Each row is a point. Two turns around zero, p and q, are shown by what they do to some points. Write where each new point lands after one turn and then the other. Backwards means that the second turn is done in reverse. Each puzzle has new turns, and all numbers are rounded.

Turn p:
| +0.50 | -0.15 | => | -0.23 | +0.47 |
| -0.61 | -0.09 | => | +0.48 | -0.39 |
| -0.19 | -0.02 | => | +0.14 | -0.13 |
| +0.30 | +0.26 | => | -0.39 | +0.04 |
Turn q:
| +0.55 | +0.24 | => | +0.01 | +0.60 |
| +0.00 | +0.38 | => | -0.35 | +0.16 |
| -0.31 | -0.33 | => | +0.17 | -0.42 |
| -0.24 | -0.30 | => | +0.18 | -0.34 |
Where do these land?
p, then q: | -0.56 | +0.13 | => | +0.57 | +0.05 |
p, then q: | +0.52 | +0.04 | => | -0.48 | -0.20 |
p, then q: | +0.04 | -0.17 | => | -0.09 | +0.15 |

Turn p:
| +0.34 | -0.06 | -0.29 | => | +0.32 | -0.21 | -0.23 |
| -0.29 | +0.17 | +0.31 | => | -0.25 | +0.31 | +0.22 |
| +0.00 | -0.04 | +0.40 | => | -0.01 | +0.08 | +0.39 |
| -0.84 | -0.20 | +0.19 | => | -0.87 | +0.04 | +0.17 |
| +0.35 | +0.21 | -0.34 | => | +0.39 | +0.02 | -0.36 |
| +0.44 | -0.07 | -0.27 | => | +0.42 | -0.24 | -0.20 |
Turn q:
| +0.28 | +0.29 | +0.48 | => | +0.08 | +0.57 | -0.24 |
| -0.25 | -0.73 | -0.18 | => | +0.41 | -0.51 | +0.44 |
| +0.10 | +0.20 | -0.37 | => | -0.27 | -0.23 | -0.25 |
| -0.12 | +0.23 | +0.08 | => | -0.20 | +0.17 | +0.05 |
Where do these land?
q, then p backwards: | -0.54 | +0.48 | -0.30 | => | -0.69 | -0.30 | +0.23 |
p, then q backwards: | +0.18 | -0.34 | +0.30 | => | -0.33 | -0.34 | -0.10 |
p, then q: | +0.20 | +0.11 | +0.24 | => | +0.07 | +0.26 | -0.19 |
p, then q backwards: | -0.32 | -0.47 | -0.14 | => | -0.17 | +0.15 | -0.54 |
p, then q: | +0.48 | +0.22 | -0.10 | => | +0.11 | -0.04 | -0.52 |

Turn p:
| +0.20 | -0.28 | -0.50 | => | +0.04 | -0.14 | -0.59 |
| +0.19 | +0.11 | +0.44 | => | +0.11 | -0.22 | +0.42 |
| -0.16 | -0.35 | -0.28 | => | -0.30 | +0.00 | -0.37 |
| -0.24 | +0.52 | +0.35 | => | +0.13 | +0.37 | +0.55 |
Turn q:
| -0.17 | +0.23 | -0.56 | => | +0.42 | -0.46 | +0.01 |
| -0.22 | +0.09 | +0.19 | => | -0.26 | -0.14 | -0.08 |
| +0.22 | +0.38 | +0.37 | => | -0.15 | +0.19 | -0.52 |
| -0.27 | -0.08 | +0.09 | => | -0.22 | -0.15 | +0.12 |
| +0.05 | -0.03 | -0.54 | => | +0.48 | -0.17 | +0.18 |
| +0.38 | -0.60 | +0.45 | => | -0.28 | +0.73 | +0.30 |
Where do these land?
p, then q: | +0.11 | -0.43 | +0.24 | => | -0.24 | -0.05 | +0.44 |
p, then q: | +0.25 | -0.39 | -0.09 | => | +0.12 | -0.03 | +0.46 |
p, then q backwards: | +0.20 | +0.34 | +0.15 | => | +0.11 | -0.17 | -0.37 |
p, then q backwards: | -0.56 | +0.47 | -0.30 | => | +0.67 | -0.27 | +0.32 |

Turn p:
| +0.47 | +0.21 | -0.15 | -0.05 | => | -0.17 | -0.16 | +0.21 | -0.44 |
| -0.52 | +0.13 | +0.26 | -0.23 | => | -0.07 | +0.22 | +0.15 | +0.58 |
| +0.10 | +0.21 | +0.23 | -0.26 | => | -0.05 | +0.09 | +0.40 | +0.02 |
| +0.47 | +0.13 | -0.04 | +0.28 | => | -0.07 | +0.07 | -0.01 | -0.55 |
| +0.36 | -0.08 | +0.15 | -0.55 | => | +0.22 | -0.27 | +0.58 | -0.07 |
| -0.31 | -0.18 | +0.12 | +0.55 | => | +0.14 | +0.38 | -0.52 | +0.08 |
| -0.57 | -0.41 | -0.58 | +0.25 | => | -0.01 | -0.33 | -0.79 | +0.39 |
Turn q:
| +0.05 | +0.20 | +0.25 | -0.02 | => | +0.31 | -0.09 | +0.05 | -0.05 |
| -0.01 | +0.27 | -0.27 | -0.53 | => | +0.06 | +0.47 | -0.03 | -0.45 |
| +0.22 | +0.24 | -0.09 | -0.12 | => | +0.09 | -0.01 | -0.12 | -0.32 |
| -0.19 | +0.19 | -0.02 | +0.44 | => | +0.13 | -0.10 | -0.37 | +0.32 |
| -0.28 | +0.24 | +0.14 | -0.11 | => | +0.32 | +0.24 | +0.00 | +0.10 |
| +0.21 | -1.14 | -0.01 | +0.33 | => | -0.90 | -0.51 | +0.48 | +0.39 |
Where do these land?
q, then p backwards: | +0.28 | -0.38 | +0.18 | -0.34 | => | +0.39 | +0.32 | +0.05 | -0.34 |
p, then q backwards: | -0.36 | +0.23 | -0.03 | -0.43 | => | -0.23 | -0.50 | +0.15 | +0.22 |
q, then p: | -0.31 | +0.09 | -0.01 | +0.48 | => | -0.10 | -0.04 | -0.49 | -0.29 |
q, then p backwards: | +0.03 | +0.00 | -0.44 | +0.69 | => | -0.47 | -0.04 | -0.63 | +0.24 |
q, then p: | +0.36 | +0.06 | +0.29 | -0.41 | => | +0.31 | -0.02 | +0.54 | +0.04 |

Turn p:
| +0.05 | +0.27 | +0.25 | -0.02 | -0.22 | +0.01 | => | -0.09 | -0.24 | -0.18 | +0.05 | +0.27 | -0.11 |
| +0.21 | +0.26 | -0.16 | -0.14 | +0.13 | -0.32 | => | +0.16 | +0.30 | -0.35 | -0.12 | +0.15 | +0.00 |
| -0.01 | -0.28 | +0.06 | -0.03 | -0.16 | -0.42 | => | +0.13 | -0.12 | +0.02 | -0.45 | +0.03 | +0.23 |
| +0.16 | -0.40 | -0.30 | -0.24 | -0.08 | +0.36 | => | +0.34 | -0.08 | +0.19 | +0.05 | -0.49 | -0.26 |
| -1.14 | +0.68 | +0.26 | +0.30 | -0.05 | -0.01 | => | -1.36 | -0.03 | -0.15 | +0.04 | +0.18 | +0.13 |
| +0.50 | -0.14 | +0.22 | -0.26 | +0.41 | -0.16 | => | +0.52 | +0.32 | +0.20 | -0.11 | +0.37 | -0.16 |
| +0.23 | -0.38 | -0.34 | +0.40 | -0.03 | +0.54 | => | +0.31 | -0.15 | +0.27 | +0.54 | -0.50 | +0.19 |
Turn q:
| +0.02 | -0.16 | -0.11 | -0.20 | -0.34 | -0.23 | => | +0.28 | -0.09 | -0.07 | -0.16 | +0.13 | -0.34 |
| -0.08 | -0.21 | +0.71 | -0.09 | -0.17 | -0.12 | => | +0.10 | -0.04 | +0.19 | -0.28 | -0.65 | -0.22 |
| +0.04 | -0.41 | +0.58 | +0.16 | +0.09 | -0.27 | => | +0.13 | -0.39 | +0.04 | -0.18 | -0.64 | +0.03 |
| -0.36 | -0.10 | -0.32 | +0.02 | +0.02 | -0.23 | => | +0.02 | -0.21 | +0.05 | -0.32 | +0.37 | +0.10 |
| +0.06 | -0.16 | -0.28 | +0.16 | +0.02 | +0.24 | => | +0.21 | +0.08 | -0.11 | +0.13 | +0.17 | +0.28 |
| +0.38 | +1.07 | -0.19 | -0.36 | -0.09 | +0.06 | => | -0.70 | +0.48 | -0.15 | +0.48 | +0.35 | -0.61 |
| +0.47 | -0.11 | +0.18 | -0.15 | +0.73 | -0.26 | => | -0.20 | -0.63 | +0.21 | +0.59 | -0.25 | +0.01 |
| -0.22 | +0.17 | -0.32 | +0.78 | -0.19 | +0.50 | => | -0.06 | +0.52 | -0.51 | -0.18 | +0.18 | +0.69 |
| -0.29 | -0.09 | -0.25 | -0.31 | -0.07 | +0.30 | => | +0.22 | +0.25 | +0.34 | -0.07 | +0.33 | +0.05 |
Where do these land?
p, then q: | +0.09 | +0.06 | -0.34 | -0.26 | -0.28 | -0.07 | => | +0.24 | -0.05 | -0.19 | +0.03 | +0.34 | -0.26 |
p, then q: | +0.03 | -0.09 | +0.00 | -0.16 | +0.66 | -0.20 | => | -0.60 | +0.18 | +0.08 | +0.18 | -0.11 | -0.26 |
q, then p backwards: | -0.59 | +0.03 | -0.09 | +0.30 | +0.04 | +0.21 | => | -0.22 | -0.18 | +0.07 | +0.19 | +0.18 | -0.58 |
q, then p: | +0.84 | +0.04 | +0.15 | +0.52 | -0.31 | -0.26 | => | +0.21 | -0.07 | -0.52 | -0.01 | -0.75 | +0.52 |
p, then q: | -0.20 | +0.60 | +0.18 | -0.12 | +0.04 | +0.68 | => | -0.29 | -0.49 | -0.28 | -0.63 | +0.08 | +0.34 |
p, then q: | +0.15 | -0.37 | +0.13 | -0.18 | -0.12 | -0.74 | => | +0.18 | +0.08 | +0.51 | +0.58 | +0.07 | -0.36 |
q, then p: | -0.32 | -0.27 | -0.03 | -0.09 | -0.03 | +0.38 | => | +0.12 | -0.07 | +0.01 | +0.26 | +0.35 | -0.35 |
